Each wall is flat, endless, passes through zero and stands at right angles to its row. A trip goes straight from one point to another. Which walls does it cross, in order?
(in the rows, 128 means zero)

Walls:
(1): [ 90 101]
(2): [100  96]
(3): [156  68]
(4): [97 80]
(5): [156 180]
(6): [135  78]
Trips:
[ 77 127] to [116  97] -> 6, 3
[145 154] to [156  67] -> 3, 6, 5, 4, 2, 1
[ 78 133] to [139  92] -> 6, 3
[164 202] to [130 174] -> none
[166 100] to [ 84 116] -> 2, 1, 3

Walls:
(1): [ 88 166 102  82 174 184]
(2): [158  40 156 194 108 157]
(3): [144 213 145  98 197 133]
(4): [190 121  92 121 102 159]
(5): [113 106 128 122 158 107]
(6): [148 111 189 143  88 135]
(7): [147 171 175  86 153 169]
(8): [161 168 162  91 124 166]
Trips:
[ 62 102 101 129 144  92] to [173 156 111 116  39  94] -> 1, 5, 4, 6, 8
[114 152 158 117 127 149] to [ 68 140 130 125 156 117] -> 5, 6, 8, 7
[164 135 102 154  81 162] to [121 115 122 171  96  79] -> 8, 4, 5
[ 85  99  76 118   7 143] to [123 116 162 141 108 107] -> 4, 5
[119 141 137  66 142 151] to [131 130  87 121 136 172] -> 4, 5

Walls:
(1): [107  70 151 172 141 135 149 143 186 177 121]
(2): [121 142 131 141 126 125 129 169 113 105 168]
(3): [204 153  75 123 174 135 203 126 134  67 116]
(4): [155  90 159  99  66 116 154 120  91 153 127]
(5): [110 195  76 170 156 196 145  25 154 126 125]
(6): [126  96  65 180 122 106 204 102 120 133  92]
(7): [109 129 132 181  45 162 178 116 121 122  55]
Trips:
[124  77 112 164  84 161 132 138 168 129  36] to [142 149 135 113  91 130 142  60  81  73 167] -> 3, 1, 2, 6
[106 137 151 114 123 152 120 176 134  82 117] to [125 149 164 133 216 120 174 145 194 154 146] -> 3, 7, 1, 5
[169 143  70  95 120 167 143  76 132 165  92] to [130 172  83 172 150 127 165 172 179 130 159] -> 4, 1, 2, 7
[ 92 119  93  73 133 125 133  28 119 101  98] to [169 107 172 144  85 106  69 113 187 141 118] -> 3, 6, 1, 5

Walls:
(1): [157 117 110 177 135 138 175 133 159 106 145 189 164 132  99  73 134 156
 155 126]
(2): [144  86 112 153  62 169 112  95 159 128  63 129 127 108 116  92  47 150
 139 149]
(3): [168 187 109 113  81 149  58 137 171 115 151 112 167 144  85 143 136 153
 113 116]
(4): [154  99  97 162 146 129 189 155 167 149 133  89 120 128 126 142 101 123
 107 118]
(5): [114  62 171 130 142 155 177 116 147 143 140 112 161  88 150 155 156  86
  44 100]
(6): [182 192  71 125  92  98 155 144  80 154 158 153 152 119 126 175 121 158
 112  95]
(7): [115 185 126 108 139 101 113 189  52 130 137 122 111 144 188 148 194 184
 137 138]
(8): [106 104  86 185 141 111 163 146 177 103 115 116 186  88 150 103 173 110
 173  70]
(9): [163 188 114 142  55 128 102 108 141 171 110 114 177 119 139 117 108 125
 101  92]
Trips:
[ 95  64 190  64  91 103 128  16 140 135  86  53 150 173 127 129  92 153
 103 131] to [129 192 118 174 127 110 129 146 133 133  92  83 103 204 129 123 172  98
 106  98] -> 3, 4, 2, 7, 5, 8, 6
[222 131 165 134 101 128 116 138 161  58 129 147 157 175  94 161 179  86
  63 117] to [140 104 142  89 147 173 172 152 149 143  92 124  92 146 128 147 133 105
 133 108] -> 6, 9, 1, 3
[103 182 194 159 117 158 125 146 120 158 126 147 138  92 155  79  98 165
 120  65] to [100 158  66 121 127 114  81  98 144 161 154 128 138 192 111 134  84 134
 115 111] -> 5, 8, 1, 7
[134 126 130 121  85 184 107 139 156 157  86 139 114  70 107 229 147 129
 140 155] to [138 113 165  96 127 125  80 160 187 149  95  78 149 150 156 153  83 122
 127 130] -> 4, 6

Walls:
(1): [138  99 181 102 185 172 163 157  88 166 175 164 164 155 160  93 144 128
 104 148 101 116 162 123 109 150 134 129  94 105 132  92 141  85 119 101
 132 123 163  94 120  77  69 133 168 114 146  84]
(2): [172 132 132 130 124 187 139 109 141  64 140 120 139 125 151 101  94 143
 197 149 117 148  95  59 172 107  93 127 166 169 106 136  84  84 104  95
  81 139 141 103 117 166 105 121 145 170 112  70]
(3): [129 179 142  84 197 150 110 128  93 112 125 148 147 156 183  78 105  95
 115 121 145 132 150 114 128 163 139 150 110 162 105 104 153 136 150  93
 173 103 139 170 120 122 116 111 126 146  63 116]
(4): [129 110  94 160 122 150  93  88  66 129 141 143 161   7 150 131 146 118
  94 143  79 104 114 151 170 137 168  53 129 139 204 125 154 128 140 125
 173 147 146 112 117 115 105 131 158 113  95 133]
(5): [170 137 127 163  68 131 136 123  90  67 165 135 126  86 129 206 135 176
  80  77 149 118  46 131 158  94  96 131 111 152 100 130 129 108 151 122
  74 140 110 200  82 118 114 112  98  65 137 103]
(6): [107  83  82 162  98 144 108 167 142 122  33 162  68 100 114  97 149 100
 122 163 145 175  77 110 137 184 108 148 132 134  85 152 111 137 129  88
 104 153 188  89 127 103 148  95  76  90 126 120]
(7): [124  75 101  89  72 115  93 118 129  64 131 130 166 160 185 182  81 142
 170  95 151  43 140 121  69  64 117 139 125 124 109 164 120 147 114  95
 101 158 126  70 121 178 157 115  92 168 105 139]
(8): [ 86  98 141 158 148 134 142 146  54 159 132  91 169  74 164  84  72 167
 115 128  66 152 151 142 104  85 127 100 163 112 103 157  59 157  80 139
  63 179 117 147 154 115 137  70 192 156 138 123]
(9): [150 166 125 174 153 114 107 171 127 146 119 142 126 128 189 158 140 184
 173 101 142  97 150 127 159  96  94 128 164  85 171 150 133 146  94 146
  88 100 147 151 114 172 148 125 125 106 215 183]
(10): [109  71 137 149 142 133 150 146 136 108  87  84 196 106 213 121 166 129
 116 114 142  75 139 186 135  98  57  96  83 110 118 178  97 113 109 121
 151 113  98 132 172 122  53 187 127 129 137 146]
Trips:
[182 142 122 101 165  68 102 153 153 109 135 148 166 112  94 182 124 193
  96 154 154  86  60 161 124 145  80 135 161 120 145  95 130 163 155 135
 137 147 117 110 131 119 137 127 111 135 107 134] to [ 96 160 116  97  89 136  98  80 115 100 143 113 121 108 166 121 191 171
  63 119 144 131 158 115 122 121 131 123 207 144 121  91  92 134 173 101
 145 129  96 102 130 205 156  77 147 151 105 136] -> 3, 2, 9, 8
[126 134  85 126  60 111 189 113  87 138 112 127 183  91  59 167 156  81
 129 128  11 129 187 151 159 183 130 133 104 111 192  57 175 132  82 172
 148 102  90 161 153  99 147 163 151 113 133 150] to [155  85 116 109 126 140 121 122 171 153 146 173  99 144 132 138 160 152
 119  75 139 149 105 145 163 166  81 105 176  71 124  87 146 163  80 174
 114 122 140 113 134 106 185 124  58 205  89 114] -> 1, 9, 6, 4, 7

Walls:
(1): [ 50 125 167 133 156 132 156 119 142 127 137 138 137 124 128 107  89 171
 153 161 148 157 127  94 145  94  99 131  88  66 135 107 123 148 116 117
 192 131 121 219 177 174  93 161 106  99 202 118]
(2): [111 110 151 179  78 151 107  72 164 145 164 140 109 112 200 105 110  69
 146  84  89 112 101 146 137 150 123 132 109  80 137 114 131  43 148 159
 131 108 202 137 155 127  99 121 191  79 164 152]
(3): [141 110 151 122 111 182 131  79 128 136  86 149  90  81 107  81 163 113
 130 149 126 135 180 107 141  77 174  93  97  49  30 171 100 169 143  73
 135 150  73 150 135 140  96  90 176 124 110 128]
(4): [128 176 114 120 182 110 131 110 117 124 219 134 142 144 178 141 144 127
  50 147 103 129 139 199 135 123 131 156 145 117 134 163 113 175 114 131
 168 119 115 182 138  88 135 157 146 139 163 125]
(5): [138 193 120 179 152 104 152 181  91 127 125 136 145 146  97  62 171 141
 137 104  92 118  68 114 118 131 134 127 112 114 149 139 134  71 196  82
  88 134 177  98 114 132 132 120 116 172 121  73]
(6): [161 125 129 117 163  93 120 112  95 185 199 123  89  88 172  85 150 164
 140 186 148 156 121 240 143 113 152 133  69 122  82 153 149 171 133 114
 174 153 114  97 127 125  84 154  82 165  71 142]
(7): [ 61 178 133 120 120 148 100  54  72 116 119 138 114 136  95 157 151 128
 106 141  92 133 138 135  98 154 155 145 107  94 154 146 140 131 125 105
 101 154 147 126 105 122  79 184  66 123 128  66]
Trips:
[111  93 123 108 160 178 103 145 163  83 144 110 102 169 124 164 118 152
 118  75 135 155 204 109 148 149 157 152 173 172 178 135 121 127 115 180
  14 158 133 104 162 201 111 120 173 121 152 139] to [119  89  93  97 138  78 142  94 112 117 108 139 163 142 115  93  49 116
  91 126 118 129 141 115 135 177 182 111 164 150  84 105  68 143 128 135
 135  91 118 125  79 117  36 112  84 169 114 153] -> 2, 7, 3, 6
[138 127 120 150  97 107  77 126  73 227 113 173 120 129 110 122 193 127
 149 168  79 147 183 154 102 135  91 197 159 116  94 107 111  91 122 191
  97 118 125  88  65  98  95  72  75 155 146 139] to [120 165 111  70 159 107  98 145 125  94 131 140 129 188  49 181 138  88
  39 140 172 135 145 170  61  78 208 161 197  94 141  78 178 165 157 176
  90 128 118  92  96  78 162 125 111 162  47  47] -> 2, 4, 6
[103 121 162  85 142  93  81 173 108  94 169 113 127 132 155 170  92 134
 168 121 142 112 131 103 123 124  95 104 218 183 122 116 109 102 144  28
 181  66 102 111 182 165  93 158 121 135  99 132] to [ 85  70 105 173 117 180 156 137 159 116 102 131 129  56  73 173 138 122
 108 104  95 162  88 123 124 185 130 130 135  74 136 123  76 163  88 105
  96  84  77 102 170  53 134 100 143 103 120  71] -> 3, 7, 1, 2
[ 97 126 145 123 191 115 115 113 118 182  97 175 167 176 128 192 129 188
 131 143 105 180 142 143 116 167  99 134 176  88 101 105 135 132 113 155
 195  55 115 161 106 140 147 166 167 182 131  87] to [ 89  81 135 185 144 126 182 111 104 101 118 169 122 153  46 141 134 133
 162  82 124  86 177 133 110 104  81  76  86 100  95  95 124 158 114  69
  88  81 106 189 138 132 160 136 122 211  98 135] -> 3, 5, 4

Walls:
(1): [104 111 142 144 110 120 139 169 138  77 102 140 108  88 146 112 137 119
 136 137 163  67 154 117 145 134 203 108 117  92  34 104 112 136 124  97
 172 174  84 128 118 119  90 143  90 119 108 133]
(2): [141 119 125 141 151 101 198 147  95 114 121 153 136  81 144  82 131 143
  99 135 145 186 191 152 174 117 157 117 106 119 122 130 220 218 121 132
 117 118 173 145 213 146 161  98 131 103 211 118]
(3): [147 152 116 151 103  78 161 125  44 163 154  97 154 138 147 102  99 189
 133 145 125 108 177 136  89 100 121 166 110 145 113 164 122 135  72 188
 128 122 141 126 135 138  63 107 106 134  75 128]
(4): [ 85 153  92 175 169  69 123 201 201 135 159 170 116 168 154 117  98 144
 137  78 139 126 104 228 180 103 128 164 148 197 174 142  55 128 219 227
 141  91 102 112 116 139 111 124 106 126 159 113]
(5): [114 142 144 165 151  36 134 205 141 124 163 181 193 130 130 114 184 153
  61 218 167 163 149 153  96 142 115  89 121  97 166 128 121 158  96 142
  57  54 175 135 118 111 102 119 142 179  65 100]
(6): [154 105 112 194 146 191 109 114 137  11  68 160 119 175 114 128  95 157
 153 162  84 163 153 143 139 157 159 168  79 176 166  51  57  70 117 174
 145 149 113 116 156 165  88 177 128 174 172 162]
(7): [167 115 109 116 113 149 180 152  66  98 147 155 221 189 128 138 147 176
 110 108 152 135 133  51 130 171 162 172 119 125 146  94  80 135  98 176
 124 130 179 125  67 106 105 158 161 141 116 144]
(8): [165 140  97 133 120 135 147 128 154 126 168  97 143 118 187 121  42 110
 102 131 139 166 163 141 155  78 181 149  32 136 126 153 114 133 125 137
  76 104 124 117 157 113 193 101 139 150 166 188]
Trips:
[155 132  91 142 106 131  55 108 129 133 124 102 112  71 107  79 183 122
 120 146 129 115 102 149 133  73 184 101 104 186  97 183 161 146 114  47
  93 143 107 130 202 110 159 122  64 154 131  83] to [158 125 133 145  65  90 114  83 185 111 153  84  71 110 128 142 125  76
  75 144 146 104 170 198 175  79 135 162 142 123 144 115 133  73 142 126
 107 156 127  77 127  78  78 137 128 109 122 169] -> 2, 4, 6
[ 95 129 188  35 155  94 164 125  78 150 163 195 117 127 165 129 160 163
  71 157 109  43 216 145 148 173 142 162 124 125 140 122 146  75 119 126
 114 141 110 131  94  74 139 111 142 125 111  73] to [ 99 170 173 109 129 164 118 138 149 150 168 152 113 137 127  73 190 110
  70 158 144 142 177 148 171 181 150 165 153  94 140 134 133 149 111 102
 126  94 139  43 152 130 122 126 162 148  88 172] -> 3, 8
[198 150 123  62  94  97 150 136  95 154 140 152 136 147 117 177 140 149
 100 179 175 144 166 125 177 210 108 160 128  87 134 154 111 135 126 197
 187  99 133 126  74 133 135 136 129 145  82 102] to [127  86 145 171 136 175 171 147 124 112 155 159 146 218 186 149 204 203
 182 206 114 140 147 163 182  73  77 130 111 160 121 160 117 144 144  99
 212  75 102 105 118 173 134 103 113 126 141 133] -> 4, 6, 2
[ 68 155 100 167 147 159 185 141 143  84 161  73 163 151 111 147 105 128
 174 155 113 143  90 144 127 118 151 130  62  93 132 142 178 105 113  85
 123 196 135 133 144  65 150 119 127   9 163 186] to [ 95 118  79  78 116 161 166 112 176 189  55  70 144 137 149 128 124 192
 113 159  85 123 114 118 146  38 173 171 173  96  96 145  80 129  52 151
 130 134  78 141 139 139 163  86 109 130 140  86] -> 6, 3, 2

Walls:
(1): [156 165  92 137 164 108 128 142 113 177 100  56 134  94 128 113  78 151
  74 120 112 102  81  68 120 148 129 136 122 149 156  94 160 142 151 154
 134 124 166 102  86 138 143  89 156 100 102 185]
(2): [194 131  74 141  91 115 126  88  85 125 139 143 143 144 164  92 133 161
 138 119 114 109  59  87  53 136 107 161 249  72  80  71 125 129 147 151
 128 142  86 130 108 129 100 171 152 146 102  99]
(3): [ 84 169 140 124 132 157 170 124 170 120 135 122 105 139 143 149 227 164
 131 145 118 129 139 119 136 123 198 131  85 170 135 130  91  46 134 172
 100  95 155 115 151 127 114 142 168 146 123 147]
(4): [ 95 121 164  61 155 134 120 138 100  95 120 124 121 107  97 116 160 155
 125 149 160 171 140  89 119  98 174 112 105 159  77  83 142 153  83 135
  96 104 149  86 182 119 182 192 145 164  76 160]
(5): [139 133 128 153 153 181 132 191  82 119  82 167 103 132 149 172 107 116
 136 130 150 172 125 125 146  86 143 175 172 162 125 139 174 160 121 130
 129 101 132 121 102 122 104 147 160 141 149  95]
(6): [ 89 162 143 136 113 128 159 127 146 156  83 113 226 150 171 161  88 125
 157 129 206  95 143  93 101 157 146 100 135 128 222 122 123 162  84 140
 167 114 119  91 164 152  82 130 149 166 179 154]
(7): [149 144 107 139 152  94  74 111 139 113 154 158 175 124  59 180  79 126
  97 171 138 138 149 176 143 180 107 165 154  82 132 126 137 161 145  67
 166 105  55 135 121 125 164 156  85 126  70 135]
Trips:
[133 135  93 146 172 150  95 128 174 102 166 184 112 107 158 122  98 126
 132 176 144 122 123 123 155 114 151 118 167 114 145 136 131 191  92  98
  81 114 145  74 154  71 110 117 126 128 180 130] to [127 158 180  88  98 131 112 123 140 111  93 130 162  92 154  73 138 125
 136 120  91 111 126 148 123 123  80 162 129  95 134 100 117 143 148 149
 133 139 140 156  56 127 123 134 122 170 129 126] -> 2, 4, 7, 5, 6, 1
[124  84 183 131 149 133 133 123 109 129 103 153 135  74  63  94 159  59
 136 131 158 158 184 121 141 127  96  82  98 138 129 101 142 145 168 128
  79 119 107  86  74 158 140 127 164 146 143 134] to [ 47  77 124 105 106 119 154 113 106 144 155 115 147 112 128 126 144 108
  76 103  71 117 135 144 118 175 151 131 113 118 106 159 102 126 106 135
 112 154 187  76 132 127 193 151  99 150 148  84] -> 5, 3
